Every row gives one point. Examples show where two turns around zero, p and q, send a point. Write where each new point lands after one turn and then the other. Backwards means that the second turn is done in reverse. Each puzzle has new turns, and all numbers are rounded.

Turn p:
[ 45 -42  -1] => [ 45 -41  -9]
[-71  65 -18] => [-81  55   1]
[48 -6  2] => [ 41  -8 -24]
[-10  -7 -21] => [-18 -15  -6]
[-12 -10  38] => [13 10 38]
Turn q:
[-43  25 -26] => [-26  41 -28]
[ 53 -30  -3] => [  7 -60  11]
[79  1 25] => [ 55 -62   1]
[-33   1  -8] => [-21  27   0]
[-55   3  11] => [-16  52  15]
Where do these land?
q, then p: [-41   3   2] => [-17  37  -2]
q, then p: [22 -2 33] => [39 -4 -1]
q, then p: [ -1  71 -23] => [-27 -10 -69]
p, then q: [ 19 -71 -12] => [-17 -48  55]

Turn p:
[  4 -38 -64 -16] => [  4  68 -33  12]
[ 49 -37 -39  -7] => [ 28  46 -12  47]
[ 15 -15 -31  29] => [-19  20 -13  36]
[-10  43  46 -27] => [ 15 -36  40 -41]
[-18 -16  32   3] => [  7 -31 -21 -12]
[-40  63  55  17] => [-35 -66  39 -44]
Turn q:
[ 11  19   4 -53] => [  4 -31  26 -41]
[-27 -40 -52  31] => [-58   9 -34  37]
[-56  19 -14 -34] => [-38  16  -4 -56]
[-25 -13  29 -26] => [-10  22  37 -19]
[34 -8 51 56] => [60 28  6 51]
[ 63  22 -18  26] => [ 43 -44 -30  28]
Where do these land?
q, then p: [-34   9  20  45] => [-29  16  51   0]
q, then p: [-54 -30  31  12] => [-30 -27  45 -35]
p, then q: [ -8  50 -30   5] => [ 10  40  16 -39]
p, then q: [ 52   6  56 -64] => [ 59 -44  51  45]
p, then q: [ 34 -21 -69  -6] => [ 45   7 -61 -25]
q, then p: [ 10 -13  -7   9] => [-13  -5 -10  10]
